Each point is reached from the start by the listed moves, each made once or not at all, plus a little noise. Is the number of moves made odd or even? Then give how often each move was made.

Moves:
(1): 0.45; 0.27; 0.13
(2): -0.39; 0.57; 0.13
Start: -0.16; -0.40; 0.26
Points:
0.32; -0.13; 0.39 => odd (1, 0)
-0.08; 0.47; 0.50 => even (1, 1)
-0.48; 0.14; 0.35 => odd (0, 1)
-0.14; -0.40; 0.21 => even (0, 0)

Moves:
(1): 0.47; -0.15; 0.03; 0.12; -0.03; 0.27; -0.02; -0.23
(2): 0.15; 0.33; 0.05; -0.04; 0.12; -0.10; 0.05; 0.04
(3): -0.13; -0.02; 0.49; 0.19; 0.07; 0.13; -0.07; 0.09
(4): -0.06; 0.06; -0.11; 0.38; -0.08; -0.16; -0.13; 0.00
(5): 0.05; -0.09; -0.13; 0.10; 0.51; 0.03; -0.17; 0.02
(6): -0.07; 0.22; -0.12; 0.09; -0.06; 0.34; -0.05; -0.03
Start: 0.03; 0.22; 0.19; 0.17; -0.13; -0.09; -0.17; -0.13
Points:
0.49; 0.36; 0.52; 0.92; 0.45; 0.08; -0.50; -0.21 => odd (1, 1, 1, 1, 1, 0)
-0.02; 0.76; 0.61; 0.43; -0.01; 0.28; -0.24; -0.03 => odd (0, 1, 1, 0, 0, 1)
-0.23; 0.49; 0.45; 0.83; -0.20; 0.23; -0.42; -0.08 => odd (0, 0, 1, 1, 0, 1)
-0.04; 0.73; 0.36; 0.90; 0.43; 0.16; -0.55; -0.02 => odd (0, 1, 1, 1, 1, 1)
0.45; 0.44; 0.64; 0.83; -0.04; 0.05; -0.34; -0.23 => even (1, 1, 1, 1, 0, 0)
0.57; 0.30; 0.63; 0.55; 0.53; 0.23; -0.38; -0.20 => even (1, 1, 1, 0, 1, 0)

Moves:
(1): 0.71; -0.09; -0.23; 0.09; 0.09; 0.27; 0.24; -0.21; -0.01; 0.00; 0.18; 0.03; 0.15; 0.01; 0.05
(2): -0.03; 0.74; -0.08; 0.31; 0.02; 0.17; -0.01; -0.24; 0.18; 0.01; -0.24; -0.07; -0.40; -0.11; 0.27
(3): 0.19; -0.01; 0.49; 0.01; 0.06; -0.06; 0.14; 0.04; -0.01; 0.16; -0.14; 0.17; -0.19; 0.00; -0.02
(4): -0.08; -0.03; -0.06; 0.66; 0.08; -0.15; 0.00; -0.03; 0.19; -0.03; 0.27; 0.14; 0.24; 0.11; -0.02
(5): -0.08; 0.04; -0.09; -0.15; 0.56; 0.06; -0.08; 0.17; 0.10; -0.09; -0.18; -0.04; 0.08; -0.20; 0.31
(6): -0.17; -0.14; 0.19; 0.20; -0.02; 0.53; 0.04; -0.07; 0.03; -0.01; -0.16; -0.02; 0.00; -0.02; -0.15
(7): -0.21; 0.00; -0.04; 0.01; 0.05; -0.06; 0.75; 0.12; 0.06; -0.17; 0.01; -0.19; -0.01; -0.15; -0.07
(8): 0.18; 0.09; -0.10; 0.03; -0.16; 0.13; -0.04; 0.69; 0.20; 0.05; -0.01; 0.13; -0.01; 0.18; -0.07
(9): -0.01; -0.08; 0.25; -0.11; -0.10; 0.07; -0.07; -0.01; 0.47; 0.00; 0.03; -0.09; 0.16; -0.09; 0.12
(10): -0.02; -0.02; -0.26; 0.12; 0.04; -0.06; -0.01; 0.03; 0.06; 0.60; 0.10; -0.05; -0.18; 0.09; -0.16
(11): -0.06; 0.27; 0.22; -0.22; 0.09; 0.13; 0.09; 0.00; 0.03; 0.00; 0.67; 0.31; -0.02; -0.05; 0.00
(12): -0.05; -0.02; -0.27; -0.08; -0.07; -0.02; 0.11; -0.08; -0.01; -0.02; -0.23; 0.52; 0.09; 0.02; -0.06
Start: 0.00; -0.29; 0.47; 0.20; -0.06; -0.42; 0.02; 0.02; 0.05; -0.07; 0.02; -0.13; -0.22; -0.12; -0.09
Points:
0.48; -0.22; 1.11; 0.30; 0.20; 0.39; 1.29; -0.12; 0.13; -0.07; 0.58; 0.15; -0.25; -0.34; -0.26 => odd (1, 0, 1, 0, 0, 1, 1, 0, 0, 0, 1, 0)
0.24; -0.02; 1.04; 0.04; -0.15; -0.22; 0.12; 0.75; 0.78; 0.72; 0.68; 0.32; -0.47; -0.01; -0.19 => odd (0, 0, 1, 0, 0, 0, 0, 1, 1, 1, 1, 0)
-0.11; -0.12; 1.11; -0.02; 0.10; -0.41; 0.94; 0.23; 0.63; 0.53; 0.71; 0.03; -0.50; -0.32; -0.20 => odd (0, 0, 1, 0, 0, 0, 1, 0, 1, 1, 1, 0)
0.52; 0.62; -0.17; 0.55; 0.51; 0.81; 0.38; 0.29; 0.62; 0.47; 0.19; 0.72; -0.50; -0.19; 0.11 => even (1, 1, 0, 0, 1, 1, 0, 1, 0, 1, 1, 1)
0.46; -0.09; 0.31; 0.58; 0.78; -0.06; 0.28; -0.06; 0.36; -0.18; 0.99; 0.32; 0.27; -0.27; 0.27 => even (1, 0, 0, 1, 1, 0, 0, 0, 0, 0, 1, 0)
-0.28; 0.57; 0.52; 1.02; 0.46; 0.46; -0.06; 0.53; 1.31; 0.48; 0.50; 0.17; -0.37; -0.19; 0.21 => even (0, 1, 0, 1, 1, 1, 0, 1, 1, 1, 1, 0)
-0.39; -0.25; 0.03; 0.85; 0.67; -0.64; 0.70; 0.31; 0.46; 0.26; 0.25; -0.24; -0.09; -0.28; -0.03 => even (0, 0, 0, 1, 1, 0, 1, 0, 0, 1, 0, 0)

Moves:
(1): 0.46; 0.16; 0.07; 0.01; 0.16; 0.06; -0.12; 0.20; -0.01; -0.06; -0.11; -0.08; -0.08; -0.16; 0.15; 0.00; 0.11; -0.05; 0.19; 0.25
(2): -0.07; 0.30; -0.20; 0.34; -0.29; -0.03; -0.18; 0.03; 0.06; 0.33; 0.35; 0.09; 0.14; 0.19; -0.01; 0.16; 0.07; -0.01; -0.27; -0.09
(3): -0.12; 0.14; 0.43; -0.18; -0.04; 0.19; -0.02; -0.18; 0.14; -0.08; -0.15; 0.37; 0.04; -0.35; -0.06; -0.03; -0.10; -0.04; 0.12; 0.19
(4): -0.09; -0.21; 0.09; 0.59; 0.05; -0.05; -0.02; 0.12; -0.17; -0.18; -0.18; 0.21; 0.22; 0.05; -0.10; -0.17; 0.08; -0.07; 0.00; -0.08
(5): -0.09; 0.12; -0.20; -0.05; 0.18; -0.06; 0.03; -0.06; -0.05; 0.02; -0.04; 0.04; -0.09; 0.12; -0.05; -0.13; 0.02; 0.02; 0.26; 0.09
(6): -0.25; 0.03; 0.05; 0.04; -0.01; 0.44; -0.08; -0.04; -0.09; -0.33; 0.11; -0.02; -0.09; -0.09; -0.11; -0.15; -0.14; -0.09; -0.22; 0.05
(7): -0.03; 0.07; 0.03; -0.02; -0.17; 0.11; 0.28; 0.01; 0.11; 0.06; 0.09; 0.02; -0.25; -0.22; -0.12; 0.01; 0.21; 0.01; -0.03; -0.05
(8): 0.01; 0.13; 0.10; -0.23; -0.02; 0.03; -0.05; 0.19; 0.09; 0.04; 0.03; 0.02; -0.06; 0.13; -0.19; -0.01; -0.06; -0.07; -0.06; -0.21
(9): 0.12; -0.07; 0.13; 0.17; 0.05; 0.10; 0.03; -0.11; 0.42; -0.04; 0.02; 0.17; -0.13; 0.01; 0.24; -0.10; 0.07; -0.34; 0.01; 0.08
(10): -0.18; -0.13; 0.14; -0.19; -0.16; 0.59; -0.10; 0.19; -0.36; 0.14; -0.06; 0.14; -0.01; 0.09; 0.12; 0.19; -0.01; -0.32; 0.11; -0.21
(11): 0.17; 0.02; 0.14; 0.14; 0.16; 0.17; 0.05; 0.08; -0.04; 0.11; 0.34; 0.01; -0.05; -0.09; 0.04; -0.10; -0.16; 0.17; -0.02; -0.19
(12): 0.16; -0.02; -0.20; 0.24; -0.14; -0.02; 0.21; 0.19; 0.00; -0.22; 0.16; 0.39; 0.05; 0.05; 0.21; 0.15; -0.21; -0.07; 0.03; 0.15
(13): -0.31; -0.02; 0.13; -0.02; 0.01; 0.37; 0.23; 0.27; 0.29; 0.15; 0.08; -0.14; 0.49; -0.12; 0.02; 0.11; 0.07; 0.10; 0.03; 0.00
(14): 0.31; -0.25; 0.04; 0.42; -0.11; 0.33; 0.15; -0.10; -0.07; -0.19; -0.01; -0.15; 0.08; 0.37; -0.26; -0.08; 0.18; 0.31; 0.46; 0.21
(15): -0.02; 0.37; 0.17; -0.01; -0.14; -0.01; 0.31; -0.08; 0.14; -0.12; -0.43; 0.09; 0.00; -0.04; 0.50; 0.09; -0.08; -0.14; -0.04; -0.06
(16): 0.10; -0.19; 0.18; 0.45; 0.44; 0.00; -0.08; 0.05; 0.09; -0.02; 0.07; -0.08; -0.25; -0.11; 0.00; 0.52; -0.27; 0.00; 0.07; 0.11
(17): -0.11; -0.02; 0.03; -0.04; 0.11; 0.01; -0.07; 0.07; -0.08; -0.08; 0.21; -0.01; 0.08; 0.39; 0.12; 0.12; 0.31; 0.19; -0.05; -0.06
(18): -0.03; -0.06; -0.10; 0.32; -0.12; 0.07; -0.18; 0.21; 0.24; 0.08; -0.23; 0.23; -0.04; -0.10; 0.35; 0.12; -0.15; 0.29; -0.06; -0.13
(19): -0.06; 0.04; 0.05; -0.03; -0.16; 0.06; -0.07; -0.08; 0.04; -0.31; 0.09; -0.20; 0.01; -0.21; -0.01; -0.02; 0.10; -0.12; 0.40; -0.08
(20): -0.24; 0.00; 0.23; -0.08; -0.12; -0.08; -0.08; 0.10; 0.02; 0.15; 0.03; -0.18; -0.16; 0.10; 0.08; -0.15; -0.14; -0.08; -0.08; 0.34
Start: 0.10; -0.03; 0.10; 0.31; -0.27; 0.06; -0.16; -0.15; 0.13; -0.23; 0.12; -0.05; 0.02; -0.26; -0.03; 0.07; -0.08; 0.08; -0.14; 0.26
Points:
-0.27; 0.21; 0.99; 1.78; -1.31; 1.79; -0.09; 0.40; 0.52; -0.50; 0.24; 0.40; -0.31; -0.05; 0.49; -0.15; -0.13; -0.39; 0.07; -0.15 => odd (0, 1, 0, 1, 0, 1, 1, 1, 1, 1, 1, 0, 0, 1, 1, 0, 0, 1, 1, 1)
0.12; -0.04; 0.09; 1.32; -0.50; 1.08; -0.33; 0.38; 0.22; 0.25; 0.30; 0.27; -0.44; 0.23; -0.20; 0.83; -0.07; 0.31; 0.34; -0.03 => even (0, 1, 0, 0, 1, 0, 1, 1, 0, 1, 0, 0, 0, 1, 0, 1, 0, 1, 0, 0)
0.22; 0.63; 0.45; 1.81; -0.09; 0.75; -0.41; 0.43; 0.85; -0.69; 0.66; 0.36; -0.56; -0.20; 1.46; 0.56; -0.55; -0.14; 0.05; 0.75 => odd (1, 1, 0, 0, 1, 1, 0, 0, 1, 0, 1, 1, 0, 0, 1, 1, 1, 1, 1, 1)
-0.45; 0.56; 0.88; 0.59; -0.75; 0.79; -0.30; 0.17; -0.06; -0.14; -0.10; 0.82; 0.42; 0.20; 0.34; 0.42; 0.13; -0.39; -0.32; -0.26 => odd (0, 1, 1, 1, 0, 0, 0, 1, 0, 1, 0, 0, 0, 0, 1, 0, 1, 0, 0, 0)
0.76; -0.04; 0.05; 2.31; -0.80; 0.75; -0.15; 0.56; 0.21; -0.68; 0.84; 0.44; 0.19; -0.01; 0.29; 0.24; 0.49; 0.73; 0.51; 0.22 => even (1, 1, 0, 1, 0, 0, 1, 0, 0, 0, 1, 1, 0, 1, 0, 0, 1, 1, 1, 0)
0.67; 0.13; 0.79; 1.31; -0.78; 1.61; -0.64; 0.12; 0.52; -0.25; 0.35; 0.53; -0.03; -0.52; 0.51; 0.21; 0.02; -0.03; 0.79; 0.29 => odd (1, 1, 1, 0, 0, 0, 0, 0, 1, 1, 1, 0, 0, 1, 0, 0, 0, 1, 1, 0)
